Each point is reached from the start by the listed moves, each made 0, 1 or 2 times, or once backwards (-1), plus a little noise. Say if it took an odd or an even number of moves. Then give how often each move was made.

Moves:
(1): [ 41  -4 -10   5  12]
(2): [  6  30  -6 -13  -9]
(3): [10  4 32 14  6]
Start: [ -8   8   1 -11  18]
Points:
[-33  47  40 -13   3] => odd (-1, 1, 1)
[ 47 -17  59  33  49] => even (1, -1, 2)
[17 47 60  4 21] => odd (0, 1, 2)

Moves:
(1): [ 19 -14 -14  -8]
(2): [ 1 31 -6  7]
(3): [15  7 20 13]
(4): [-2  1 -3 17]
Start: [5 9 4 7]
Points:
[19 36 60 23] => even (-1, 0, 2, -1)
[52 11 27 43] => even (1, 0, 2, 1)
[ -9 -30 -10 -13] => even (0, -1, -1, 0)
[ 24   8 -53   3] => odd (2, 1, -1, 1)
[ 11 -43 -23 -21] => odd (1, -1, -1, 0)

Moves:
(1): [11  0 -8 -6 -3  4 -5 -9]
(2): [ 5 24 11  2 -5 -1  0  1]
(3): [ 11  -4  16   4 -10  -2  -8  -5]
(4): [ 5  3 -6 24  5 -2 -1 -3]
(5): [ 8  3  7 -1 18  7 -9  1]
(6): [-13   1   4   3  -7  10  -2 -13]
(7): [ 5 -4  7 -3  0  7 18  4]
(8): [ 2 -7 -1  6 -8 13 -7 15]
Start: [ 5  1 -8  8 12  7  3  8]
Points:
[-14 -20 -44  60 -15  28 -24 -22] => odd (1, -1, 0, 2, -1, 2, -1, 1)
[ 25 -23  48 -20  26  25 -10 -22] => odd (0, -1, 2, -1, 2, 1, 1, -1)
[-16  -6 -19   0  57  -2  13   5] => odd (-1, -1, -1, 0, 1, 0, 0, -1)
[ 11  14 -31  43  -3  19   8  53] => odd (0, 1, -1, 1, -1, -1, 0, 2)
[-26 -27  28   3 -19  16 -31 -22] => even (-1, -1, 2, -1, 0, 2, -1, 0)

Moves:
(1): [ 14   3   2   1   6   2  10   2   5   1 -13  -4]
(2): [-11  18  -3   3   1  -6   2   6   7   9  -7   2]
(3): [ 0 -1 12  7  4  0 -7 -8  3 -3 -8  6]
(4): [-1  0 -9 14 -3 -4  2 -2  6  0  6 -4]
(5): [ 0 -2  0  0 15 -6  0  6 -4  1  1 -4]
(6): [-9  1 -7  8  0 11 -2 -1 -2 -8 -3 -3]
(7): [-8 -1  5  4  4  0 19 -1  8 -1  7  1]
(8): [ 4 -2  6  2 -3 -1  2 21 -1 -5 -2  7]
(9): [ -3 -15  -7 -16   4   1  -9   6  18  -4  -7   1]
Start: [-11  -5 -10  23   7   1   3  -4   9 -11   4   7]
Points:
[ -6   6 -21  60   8  30  11 -37  29 -23 -30  -6] => even (2, 0, 1, 1, -1, 2, 0, -1, 0)
[  7 -14  11 -12  57 -11 -10  -9  60  -1 -57  10] => odd (2, 1, 2, -1, 1, -1, 0, -1, 2)
[ 27 -32 -32  40  10  14  -5  18  30 -34 -23  -7] => odd (2, -1, 0, 2, 0, 1, -1, 1, 1)

Moves:
(1): [21 -7  2 -1 -1  1  6  1  1  2  5  2  0 -4]
(2): [ 4 15  4 10 -2 -2  4 -4 -3 -3 -2  2  2 -6]
(3): [ 2 -4 12 -1 -2  4 -3  5 -2  2  4  3  3 -2]
(4): [-4 -9 -1 19  3  0  6 -5 -2 -1 10 -8 -7  7]
(5): [-2 -1 -2  2 19  3 -2 -2  4 -4  2  6  4 -5]
(6): [ 2  7 -2  5  0 17  0  0  0 -8 -5  0  2  0]
(7): [ 1  1  0 -1  0  4 14  2  1  6  3  3 -1 -1]
(8): [ 4  4 -3  0  4  1 -1 15  4  2  1 -7 -2 -5]
(9): [ 3  0  6  1  0 -8  3  3 20 -4 -4  0 -2  1]
(10): [ 2  3  5  1 -2  5 -6 -3  8 14  3  4  0  6]
(11): [ -6   0  -6  -2 -10   6  -1  -2   5  -2  13  -4  -3  -6]
(12): [ 3  1  0  6 -3 -3 -6  7 -2 -6  5 11 -6  7]
Start: [ 8  5 -1 -5  1  2  2  2 -1 14  4  4  5 -4]
Points:
[ 51   1   8  47  30  -3  60  -2  14  -1  26 -16   0 -32] => even (2, 2, 0, 2, 1, 0, 1, 1, 1, -1, 0, -1)
[  1  42   3 -20  -6  19  14  40  11  27  12   2   8 -34] => odd (-1, 1, 1, -1, 0, 0, 2, 2, 0, 0, 1, 0)
[  4  30 -15   5 -12  27  36 -20   2   8  10  12   3 -10] => odd (0, 1, -1, 0, 0, 1, 2, -1, 0, 0, 1, 0)
[ -3 -25  14  29 -29  13  37   2 -18   7  48   3 -16   8] => odd (0, 0, 2, 2, -1, 0, 2, -1, 0, -1, 1, 1)
[ 33 -40  -9  13 -25  45  11  27 -14   9  57 -52  -8 -26] => odd (2, -1, 2, 2, -1, 1, -1, 2, -1, -1, 2, -1)
[ 14  -7  29   7 -12  14  52  15  27   9   3 -12   2  -8] => odd (0, 0, 2, 1, -1, 1, 2, 0, 2, -1, 0, -1)
[-20 -17 -16   0  21 -20  35   3 -11  19   1  -4  -6  13] => odd (-1, -1, -1, 1, 0, -1, 2, 0, 0, -1, -1, 0)

Moves:
(1): [  5  -5  -6   3  -9   5  -1   6  -2   4   2 -13   0   7]
(2): [-4  6  6  4 -8 -8  4 -7  8 12  3 -2  3  7]
(3): [-7 15  5 -4  1  7  7 -7 -7  2 -5  8 -1  4]
(4): [-1  4  4 -5  9  4  9  7  4  5 -2 -7 -2 -5]
(5): [ -6   3   1  -9  -1  -4 -11   2  -2   0  -1  -3   5   7]
(6): [  3   2   6   2   5   2  -1 -10  -8  15  -1  11  -2   6]
(7): [10 -1 -7 -4  6  1 -4  3  4 -8  9  0  4  8]
(8): [  1   2  -5  -7   1  -3  -2 -14  -5  10  -2  -2  -5  -1]
(9): [  6   4   3   3  -2   3   0  -1  -3   1  -7  -6 -11  -8]
(10): [-4  3  6  3  3 -2 -3 -3 -3 -5  6 -3  3  0]
(11): [-6 -1  7 -6 -2 16 -2 -2  4  2  1 -4  1  4]
(12): [ 3 -5  5  1  9 -1  5 -2 -2 -5 -7 -1  6 -3]
(13): [  0   1   0   0   0  -4   4  -5   1   0  -2  -6 -13   5]
(14): [ 0 -4 13 -4 -5  4  9 -2  0 -6  2 -4  7  0]
Start: [ 1  8  3  1  1 -1 11  4 -5  6  0  3  0 -1]
Points:
[ 15   5  23   9 -23 -14   0  42  -1   9   4 -51  17   0] => even (2, 1, -1, 1, 2, 0, 0, -1, 2, 1, -1, 0, -1, 1)
[ 18  15   3  11  20  -7  17 -49   3  54  25  -1 -15  60] => even (1, 2, 0, 0, -1, 2, 2, 1, -1, 1, 1, 1, 2, -1)
[  2   5  27 -11  26  25  56  37  -5 -29 -21 -35   5 -14] => odd (1, -1, 1, 2, 0, -1, 0, -1, 0, 0, 0, 2, 1, 1)

Moves:
(1): [ 3 -2  3 -2  2  0  3 -4 -5 -7  1 -1 -3  0  3  2  5 -6  0  3  2 -3  1]
(2): [ 3  7  1  3 -4  0  1 -5 -1 -2 -1 -2  3  5  3 -3  0  3  2  3 -1  5 -6]
(3): [-1 -1  6 -5 -1 -1  0  1  0 -4  1  6  2  8  1  6  0  3 -1 -1  2  5  2]
(4): [ 3 -4  6  3 -1 -2  5 -4  1  5 -6  5  3 -2  0 -4 -1 -1 -2 -3  2 -7  0]
(5): [-7  6  5  2  5 -3 -3 -1 -7  7  0 -5  0  0  1  2  0  4 -2 -2  2  1 -2]
(6): [ 6  5  5 -2  0  4  3  4  0 -1 -3 -7 -6 -1  2 -9  1  2 -1  5 -3 -5 11]
(7): [ 7  0 -3  4  4 -4  4  0  0 -1 -3 -3  6  3  3  4  2  2  1  0  2  3  5]
(8): [ 4  2 -2 -1  6 -1  0  7 -6  1  2  3  5 -5  6 -6 -6  1  1 -7  0  0 -3]
(9): [ 3 10 -2 -3  0 -6  3 -2  0 -1  2  3  1 -7 -6  3 -3 -9 -9 -1 -5 -1  5]
(10): [ 7  2 -1 -3 -6 -2  0 -2 -1  8  7  4  0  3  5  2  8 -2  4  1 -5 -7  3]
(11): [ 1  3  5  7  2  5 -2  0  6 -3  7 -1 -2 -1 -2  6 -2  7 -1  0 -5 -4 -3]
(12): [-2  4 -1 -1  0 -4  4 -1  0 -5 -2  8  0 -3 -4  0  7  4  1  3  0 -3 -2]
(13): [ 3 -3  1 -5  8  3 -6 -4  2 -2 -3  0  5  9 -3  0 -1  3  1  1 -2 -3 -4]
(14): [ 0  3 -7 -1  5  0  3 -2  4  0 -2 -1 -2  8  4 -2  4  3 -2 -5 -1  1  2]
(15): [-2  2 -4  3 -2 -2 -1  1 -1  1  2  0  2  1  6  0  2 -1 -8  3  3 -5  3]
(16): [ 5 -6 -2  3  2  0 -8  4 -7  0 -5  3 -1  2 -5  2 -2  6 -1  2 -5  5  1]
(17): [ 1  0  2  1  0 -2 -2  6  3  3  2 -3 -1  3 -1 -3  5 -1 -3  0  4 -3 -3]
(18): [-2  2  1 -3  2 -9 -6  1  1  2 -1  1 -5  2  6  1 -7  2  3  1  7 -1 -2]
(19): [ 1  5 -2 -3 -2  4  0  3  3  2 -7  5  1 -3  5 13  3 -5  1 -1 -3  0 -3]
(20): [ -3  -5   1  -4   8   2   7   1   2   1   1   3   2   2   5   2  -5  -3
   2  11 -10   5  -5]
Start: [  1  -2  -6   1   4  -4  -3  -1   4   8  -4  -3  -5   2  -5   2   1  -5
  -7   2   2 -13   4]
Points:
[  2  -3  25 -19  44  26  -4  19 -18  21 -44   8   5   5  13   5 -22   0
 -22 -18 -22  -9  12] => even (0, -1, 2, 2, 2, 2, -1, 2, 0, -1, 0, -1, 1, 1, 0, 1, -1, -1, 2, 1)
[ 15  19   8   2  -1 -17  -4  -2  -8  26 -27 -10   0   9 -15 -20  -4   0
 -15   4  -5   0   3] => odd (-1, 2, 0, 1, 1, 1, 0, 0, 1, 0, -1, 0, 0, 0, -1, 1, 1, 0, 0, 0)
[ 23  18  11  16  24 -37   0  -4  -7  14  26   1   4 -18  -2  15 -12  -8
 -29  -3   1 -43  26] => even (1, -1, 0, 1, 1, 0, 2, 1, 2, 1, 2, 0, 0, -1, 1, 0, 0, 1, -1, 0)
[ 17 -15   9  39  24 -13  -8 -18   3  40 -17  -1  23  60 -14   4  26  47
  -8  13 -12  -5 -24] => even (-1, 2, 0, 2, 2, -1, 2, -1, -1, 1, 1, 1, 1, 1, 0, 2, 2, -1, -1, 1)
